Every row gives one point. Each copy is the shape, with its points in the same order, turned, moved and blurred by noise. Is it also mirrored, or only turned?
(in the rows, 128 means zero)

Shape, 6 rows:
[[136  75]
 [165 112]
 [118 159]
 [133 115]
 [132  97]
 [ 67 116]]
Copy 1 (6 x 2):
[[141  82]
 [170 105]
 [127 161]
 [146 114]
 [132 101]
 [ 66 130]]
Copy 1 is: only turned
Copy 2:
[[131 179]
 [176 156]
 [141  96]
 [139 144]
 [135 157]
 [ 80 120]]
Copy 2 is: mirrored
Copy 3 (6 x 2):
[[112  68]
 [ 93 113]
 [147 147]
 [126 109]
 [120  95]
 [193  98]]
Copy 3 is: mirrored

Shape:
[[ 73  68 129]
 [135 160 129]
 [170 101 132]
 [115 135 136]
 [119 158 157]
 [152 128 168]]
Copy 1:
[[152 109 195]
 [109 137  90]
 [106  63 112]
 [109 123 129]
 [ 86 141 117]
 [ 71  95 117]]
Copy 1 is: mirrored
Copy 2, 6 rows:
[[ 59 136 128]
 [168 138 115]
 [136 107  62]
 [139 144 115]
 [160 167 111]
 [148 155  70]]
Copy 2 is: mirrored
Copy 3, 6 rows:
[[ 41 119 116]
 [144 147 132]
 [134  82 137]
 [117 140 123]
 [137 153 105]
 [145 108  97]]
Copy 3 is: mirrored
Copy 4:
[[ 58 158  96]
 [160 143 127]
 [110 131 178]
 [136 150 121]
 [152 166 123]
 [139 170 164]]
Copy 4 is: only turned

Shape (7 x 4):
[[125  99 149  92]
 [ 96 108  88 116]
 [145 125  95 174]
 [149 168 107 156]
 [126 151  98 154]
 [112 109 137  68]
 [ 69 104 152  91]]
Copy 1, 7 rows:
[[150 105 154  78]
 [ 98 133 107  84]
 [ 79  97  99 152]
 [105 135 106 172]
 [ 89 136 111 146]
 [160 133 140  71]
 [119 137 172  56]]
Copy 1 is: only turned
Copy 2:
[[100 116 129 176]
 [130 101 169 115]
 [139 162 145  90]
 [158 149  98  94]
 [136 132 118  92]
 [104  91 134 179]
 [ 69  73 130 155]]
Copy 2 is: mirrored
Copy 3 (7 x 4):
[[127 124 143 168]
 [171 119 138 118]
 [128 117  88  88]
 [120 171  92  88]
 [133 145 104  86]
 [145 145 155 170]
 [136 122 189 151]]
Copy 3 is: only turned
Copy 4:
[[114 105 160 139]
 [167 154 160 110]
 [167 141  79 101]
 [145 168  76 135]
 [167 167  97 128]
 [112 130 178 145]
 [158 119 191 168]]
Copy 4 is: mirrored

Shape, 12 rows:
[[130  71 114 117  82 142]
 [ 89 115 108 141 115 151]
 [122 140 139 140  83 154]
 [ 84 129  91 123 148  84]
 [149 142 176 110 158 160]
 [152 120 119 138 167 104]
 [126 120 171 144 131 127]
 [100 134 158 136  99 100]
 [132  94  89 135 161 119]
 [160  80 128 151  87 161]
 [ 87  79  98 190 154  77]
 [ 84 130 162 160 127 161]]
Copy 1:
[[173  99 131 139 142  65]
 [176  99 110 126 108 133]
 [138 143 108 108 116 107]
 [174  75 104 143 160 178]
 [ 94 131 172 136 120 148]
 [133 116 134 184 159 155]
 [102 108 121 150 126 123]
 [118 102  89 118 145 131]
 [177 106 141 188 148 145]
 [153 134 124 160 120  63]
 [165  68  68 212 141 145]
 [117  98  95 143  79 132]]
Copy 1 is: only turned
Copy 2:
[[144 118 149 191  79  99]
 [ 86 108 145 156 107  97]
 [118  84 107 156 105 126]
 [ 77 182 131 138 127  96]
 [144 105 152  96 120 167]
 [144 157 146 116 148 104]
 [136 114 124 103  97 116]
 [110 132  89 124  83 113]
 [126 156 172 144 140  87]
 [168  82 147 171 101  90]
 [ 99 165 142 117 114  24]
 [ 89  82 135 104  90 109]]
Copy 2 is: mirrored
Copy 3 (12 x 6):
[[105 134 159 192  73 134]
 [ 84 130 156 133 101 107]
 [107 174 149 148 131 115]
 [107  91  98 108  86  97]
 [161 121 163 123 158 164]
 [125 106 116 106  92 175]
 [112 129 131 144 152 160]
 [104 138  97 153 142 117]
 [100  99 138 119  67 153]
 [ 99 164 175 173  88 170]
 [ 36  83  95 120  76 142]
 [ 80 126 159 124 163 119]]
Copy 3 is: only turned

Shape:
[[130 152 149 132 115  88 136 174 102]
 [ 83 149 151 131 120  71  96 117 129]
 [164 113  70  97  81 144  71 158 159]
 [130 113 157 100 130 139 156 106 157]
 [126 109  82 155 175 109 155 122 180]
 [ 77 172  64 123 161 166  74 105 182]
 [168 178  99 113 163  79 160 108 191]
 [112 102  83 116 148 160 166 119 129]
 [138 150 125  88 135 155  85 133 168]
 [149  85 125 147  89 135 140 102  97]
 [163 145 135 177  81  94  98  95 118]
 [119 115 139 144 103 170 147 143 187]
 [121 107 131 152 120 167 157 120 129]
 [100 118 156 140 172 112 136 135 127]
 [120 147 131 159 168 115 135 173 192]]
Copy 1, 15 rows:
[[126  77 120 148 131 168 149 109 113]
 [108 122 130 193 138 106 159 121 101]
 [141 177 143 127 108 169  54 152  79]
 [125 150  71 156 137 127 103  97 150]
 [ 98 155 122  97 173 110 123 155 163]
 [ 48 157 140 155 116  78  64 176 119]
 [ 50 185 126 118 148 156 143  90 154]
 [109 134  65 108 117 124 105 176 151]
 [ 97 158 116 153 113 120  57 109 107]
 [177 131  94 122  89 126 152 140 129]
 [155 152 161 142  77 119 174  94 112]
 [152 132 130 145 127 123  75 131 176]
 [149 115  91 131 106 117 114 138 163]
 [116  90  99 139 165  97 138 117 132]
 [ 94 112 159 128 175 125 103 118 159]]
Copy 1 is: mirrored
Copy 2:
[[189 128  95 123 138 110 121 157 136]
 [182 142 145 141 131 156  96 112 114]
 [153 134 130  68  65  59 145  64 153]
 [ 86 122 127 110 143 111 100 118 121]
 [ 99 154 170 138  81 103 131 173 133]
 [116 164 184  94  61 158  88  96 199]
 [128 141 176 132 105  50  53 171 138]
 [ 72 166 111 125 104 108 136 129 163]
 [131 119 158  72 119 104 101  89 169]
 [115 101  70 147  89 113 138 104 104]
 [178  85 105 143  65 116  89 119 100]
 [100 125 112  53  94 131 121 139 119]
 [ 86 121  90 114  98 134 127 135 133]
 [126 124 133 139 149 151 130 147 143]
 [140 132 171  80 111 121 127 185 142]]
Copy 2 is: mirrored
Copy 3, 15 rows:
[[108 109 146 131  71 108 108 147  98]
 [148 137 157  92 110  85  91 120 112]
 [102  79 132 165 145 106 141  74 193]
 [163 146 149 142 143 153 153 151 134]
 [ 79 184 130 145 146 168 145  94 118]
 [ 92 159 144  61 138 117 185  79 185]
 [113 161 202 155 105 153 169  76  99]
 [ 94 142 131 136 149 191 133 141 162]
 [130 122 163 122 132  97 181 119 171]
 [131  79 117 138 169 162 100 137 115]
 [141  69 145 111 148 116 118  90  70]
 [154 125  78 141 118 145 166 119 150]
 [128 116 100 120 141 171 140 150 129]
 [115 173 131 117 126 125 120 166 110]
 [101 182 115 141  91 112 166 103 105]]
Copy 3 is: only turned

Shape (17 x 11):
[[107 114  86 113 148 104 156 153 169 104 166]
 [137 156 175 153 137 151 170 108 122 104  88]
 [111 125 145  90 116 128 100 126 186 159 115]
 [126  97  95 137 139 112 164 105  99 146  99]
 [148 164 131 166 103 154 149 148 183 119 151]
 [169  95 135 107 124 105 115 163 140 125 164]
 [ 96 117 144 132 139  64 179 126 163 135  86]
 [144 150 135  93 123 135 183 134 142 138  78]
 [ 81 164 128 112 113 123 161 107 147 176 170]
 [113  90 115  92 185 131 115 140 120 176  87]
 [ 78 159  90 154 111 115 185 125 134 117  99]
 [169 182 114 136 100 129 133  85 114  93 126]
 [108 141 113 105  99  73  95 109  96  96 149]
 [162 168 134 152 114  64  98 107 138 140 109]
 [121 102 108 134 159 133 108 132 183 144 168]
 [ 92 182 156  73 111  88 169  93 123 178 124]
 [ 94 166 119  79 135 152 140 163 137 118  80]]
Copy 1:
[[ 88  96 122 176 124 142 185 122 132 137 164]
 [165 144  66 140 142 121  92 139  89 125 126]
 [110 133 146 188 106 126 124 157 129  72 112]
 [135 158 142 120 155 146 143 166 128 157 145]
 [149  70  90 159 128 116 107 113 135  92 168]
 [120  92 137 122  74 103 166 128 141 127 113]
 [160 171 121 201 124 119 167 161 105 139 155]
 [130 120 114 156 136 102 113 191  68 123 143]
 [105 152 129 162 166 104 152 125 129  62 176]
 [110 145 137 143 146 156 167 205 132 117  80]
 [151 131 132 183 187 142 138 123  90 134 175]
 [123 118 122 130 153  82  67 100 117 153 139]
 [108 149 176 142 138  94 141  72 119 139 107]
 [163 139 153 170 132  63 107 125 162 142 109]
 [100 105 116 165 110 148 154 136 183 103 135]
 [104 188 139 165 164  57 145 155  84  82 148]
 [105 100 119 183 162 131 132 157  61 103  97]]
Copy 1 is: only turned
Copy 2, 17 rows:
[[ 73 166 142 116 137 120 178 126 141 130 149]
 [161 140 143 147 126 159  68 170 127 131 105]
 [136  97 106 138  92 133 166 159  86 154 161]
 [109 140 159 111 117 127  69 103 110 120 177]
 [152 167 139 134 125  81 148 159 131 168 100]
 [112 113 159 118  79 111 171 103 122 115 106]
 [ 81 140 124 163  99 139  99 182 141 113 177]
 [140 159 174 159 105 159 106 162  99 149 150]
 [100 124 140 151 170  81 131 165  63 134 149]
 [ 98 132 104 126  96 176 105  89  64 129 165]
 [116 168 143 167 163 115  90 144 145 155 173]
 [200 141 182 125 149 105 115 134 138 112 144]
 [138  85 144 154 153 104 150 100 151  89 172]
 [180 130 122 156  94  85 120 141 131  78 161]
 [ 99 140  96  87 115 102 168 128 103 133 136]
 [118 105 163 188 146 115 123 183  52  98 178]
 [137 149 129 178 139 183 144 126 103 164 154]]
Copy 2 is: only turned
Copy 3:
[[106  45 184 152 145 108 130 122 132 135 145]
 [192 129 134 146  93 128 137 173 119 167 149]
 [ 90 148 164 155 143  90 148 139 104 155  87]
 [117 101 143 104 103 158  99 134 110 124 137]
 [113  97 136 167 102  87 186 153 155 186 145]
 [125  83 155 105 174 112 170  89 141 165 105]
 [131  78 152 137 123  98  98 161  52 151 123]
 [132 129 174 138 101 143 141 143  78 194 149]
 [ 94 101 137 212 110 129 108 121 121 165  91]
 [103 137 179 108 167 180 106 168 109 143  96]
 [109  95 136 179 105 124 110 153  98 140 191]
 [145 147 135 133  90  98 124 104 156 165 174]
 [133 117 121 152 167  98  89  67 132 132 145]
 [125 133 115 100 127  61  94 113 128 193 139]
 [ 88  85 173 136 143  97 138 147 165 134  93]
 [133 134 140 204 119 128  79 103  73 199  95]
 [121 155 183 173 163 143 136 160  95 177 166]]
Copy 3 is: mirrored
Copy 4 (17 x 11):
[[155 143  61 125 133  82  93 142 143 111 150]
 [118 164 155 189 116 132 126 112  79 137 157]
 [128  85 121 147  87 108 113 109 137  69 125]
 [142 124 104 179 196 140 126 143 111 108 140]
 [113 141 114 135  74 102  91 177  84 132 136]
 [110 140 114  77 136 131 112 139 148  94 138]
 [132 123  99 178 152  95 114 107  90  65 201]
 [126 120 137 168 144 112  73  96  81 115 132]
 [196  85 141 144 112  91 111 159 111 114 160]
 [144 111 115 187 163 167  91 111 174  72 124]
 [141 110  96 202 147  78 106 155  89 143 174]
 [105 151 156 153 139  75 145 153  94 152 104]
 [115 107 136 126 159  71 167 138 168 134 154]
 [ 83 131 171 155 143  74 140 166 120  71 145]
 [156 138  85 131  99 123 111 163 153  76 125]
 [183  72 185 157 144  75 114 107 103 101 168]
 [126  98 126 188 120 102  62  90 142 146 138]]
Copy 4 is: mirrored

Shape:
[[143 152 192 103 118 127 119 174  72 115 128 158]
 [145 171 171 117 166 115 112 115 151 147 111 188]
 [109  93 128 109 135 147 142 131 130 192 142 102]
 [144 185 145 153 145 116 115 115 102 130  85 152]
 [ 94 143 146 104  84 128 101 127 119 126 151 130]
 [112 154 141 126 129 127 117 157 130 111 193 111]
 [159  86  79 126 134 184 146 127 184 115 139 131]
 [154 126 140 162 136 143 153  87 104 175 119 141]
 [140 182 126 115 106 126 136 162 115 160 160 157]
 [ 80 144 128  67 104 161 189 171 144  94 180  76]
 [144 121 115 148 188 146 129  86  81 169 132 167]
 [169 176 172 106 137 122  94 141  94 161 114 107]
 [173 104 136 144 165  85 137  95 105 169 121 134]
 [ 91  97  66  96 145 174 151 172 135 136 148  84]
 [154 121  88  60 140 192 142 106 160 106 159 106]
 [163 148 128 115 141  85 121 102  95 151 100 171]]
Copy 1, 16 rows:
[[111 124 162 112  76 108 166  95 166 131  76 147]
 [ 94 158 136 151 156 163 156 119 155 182  79 127]
 [143 135 108  76 108 150  86 126 124 148 151 129]
 [117 144 129 180 135 140 168 123 184 132 121 144]
 [143 113 147 137  84 132 147 121  84 137 123 126]
 [139  98 127 105 102 105 173 126 105 138 124  79]
 [ 76 109 156 107 171 122  85 169 120 124 162  87]
 [156 146 137 111 164 173 116 117 174 131 147 130]
 [158 116 156 137 118 100 135 114 153 179 101  93]
 [110 118 147  97  78  78 126  77  73 147 188  74]
 [157 196 123 113 171 146 129 152 173 134 119 135]
 [122 152 115 159  81 142 137 105 183 132  86 105]
 [153 162  91 128 173 151 107 102 170 107  94 131]
 [121 132  99  86  99  70  87 153 108 141 189  86]
 [ 84 176 151 116 129 102  83 145  94 120 156  50]
 [145 154 131 171 160 129 115 107 162 139  89 151]]
Copy 1 is: only turned
Copy 2, 16 rows:
[[194 144 137 109  71 154  89 147 141 155 169 123]
 [192 120  47 109 135 154 118 162 138 136 127 109]
 [137 161 137 127 163 142 138 134 139 114  98 184]
 [152  77  68 115  94 149  85 142 133 122 142 130]
 [167 127 148 140 132  85 117 143 134 157 145 136]
 [142 142 157 144 153 117  72 155 139 138 125 100]
 [ 71 199  87 135 167 125 148 132 114 118 129 118]
 [142 128  75 126 141 169 105  85 150 122 125 170]
 [161 140 107 114 124 126  65 153 113 178 115 144]
 [ 88 155 196 151 174 136 115 191 146 196 148 134]
 [146 137  69  68 144 149  91 102 175  88 120 157]
 [195 117 112 129 115 159  80 162 106 108 158 165]
 [161 118  94  85 147 179 111  81 109  91 121 142]
 [ 63 178 169 114 159 117 131 179 134 119 108 160]
 [ 88 188 108 121 201 120 126 169 121 131 189 140]
 [170 105  78  67 116 147 109 114 109 131 137 141]]
Copy 2 is: only turned
Copy 3 (16 x 12):
[[137 176 138 144 169 154 128 125 126  92  79 200]
 [122  70 114 127 169 140  93 114 111  78  89 158]
 [135 120 101 165  91 121 128  77 115 147 167 168]
 [143 117 171 114 153 134  94 119 134  77  95 121]
 [106 159 129 165 161 135 148  89  88 126 126 140]
 [ 99 167 103 148 179 128 132  82 149 119 147 149]
 [124 119  68 113 127  85 124 174 117 146 193 139]
 [134 120 138 115  78 153  96 117 113  94 141 140]
 [106 148 143 130 179 146  80 101 103 125 142 175]
 [155 184  94 205 193 140 149 114 126 140 212 165]
 [108 121 123 145  70 131  60 129 130  92 115 128]
 [129 121 177 127 146 114 128  91 150  82 106 192]
 [111  84 135 122  81 168 112 119 164 125 115 145]
 [147 162  96 192 125  79 115 113 138 181 191 149]
 [101 123 112 178 140  74 138 170 126 111 213 163]
 [105  91 170 132 129 155  94 140 126 116  95 146]]
Copy 3 is: mirrored

Shape, 16 rows:
[[ 71 135  69  86  85 139 155 139 135 150 180  92]
 [129 140 124 139  85 161 170 122 143  69  93 104]
 [ 92 107 150 112 112 171  95 198 171  84 156 100]
 [172 126 140 143  72 130 163 130 151 147 135  97]
 [ 78 176  78 151 171 138  88 109 183 126 170 121]
 [173 196 143  95 154 130 130 167 119 126 152 136]
 [116 164 144 161 142 103 186 122 159 125 132 116]
 [157 141  69 109 140 112 145 111 127 134 112 150]
 [ 67 163 117 166 160 151  89 167 103 120 133 146]
 [112 134 137 153 156 168 115 150 130 141 180 158]
 [140 121  89  82 119 117 129 114 119 169  81  94]
 [127 141 139 171 173 158 106 119  86 101  97 121]
 [ 85 126 129 106 130 136 174 166 178 130 158  93]
 [173 149 117 111 119  99 147 163  90 107 179 124]
 [102 126 147 130 116 111 117 134  98 130 152 187]
 [ 70 118  89 133 119 122 168 169 154 161  81 103]]
Copy 1 (16 x 12):
[[104 122 116 117 107 124 168 119  84 195 211  77]
 [ 92 161 135  96 144 165 140 120 159 172 114 134]
 [ 76 183  63 136 107 108 197 137 137 106 142 107]
 [ 90 135 155 121 117 128 117  66 139 139 146 136]
 [163 134  98 174  85  71 128 161 155 194 152  86]
 [ 56 130 164 145 113  76  98 164 102 126 109  81]
 [127 117 142 128 116 136 102 104 168 153 116  65]
 [125 130 148 143 118 148  80 155  90 168 137 118]
 [163 176 137 149 119  89 174 186 128 123 128  71]
 [140 179 115 138 106  64 140 123 103 137 108  80]
 [110  98 155 121  76 165 125 151  84 140 155 151]
 [162 138 145 110 132  98 140 183 145 120  79 134]
 [ 89 141  83 111  89 134 147 109 127 136 159  61]
 [ 80 120 144 132 179  94 104 129  87 122 147  95]
 [137 148 140 171 150 116 155 117  73 136 103  78]
 [141 161 141 122  71 193 143 129 139 132 176  87]]
Copy 1 is: only turned
Copy 2 (16 x 12):
[[150 175 137  94 104 144 138 160  67  68 130  91]
 [134 152 113 154 166 126 202 100 103 126 120 143]
 [121 168 113 130  52 167 166  72  53 150 123 142]
 [164 157 141  85 132 114 189 103 149 134 134 136]
 [103 119  61 117  84 141 108 154 101 139  75  80]
 [159  75 160 122 114 166 140  89 127 159 136  83]
 [134  89 112  97 149 112 163 154 105 151 121 146]
 [142 113 143 147 131  77 129 125 138 108 129  79]
 [140 116  78 168  87 168  80 134  96 153 145 133]
 [152  98  91 112  74 155 101  95 121 121 127 142]
 [114 162 181 149 107 103 153 155 156 106 159  98]
 [104 106  83 178 127 148 130 108 148 146 170 140]
 [131 123 136  93  83 130 179 142  61 117 125 136]
 [161 115 147  88 146 136 127  74 105 137 172  83]
 [146 125 145 124 122 126  66  99 111 134 133 160]
 [148 154 136 148  84  97 165 192  86 120 156 137]]
Copy 2 is: mirrored
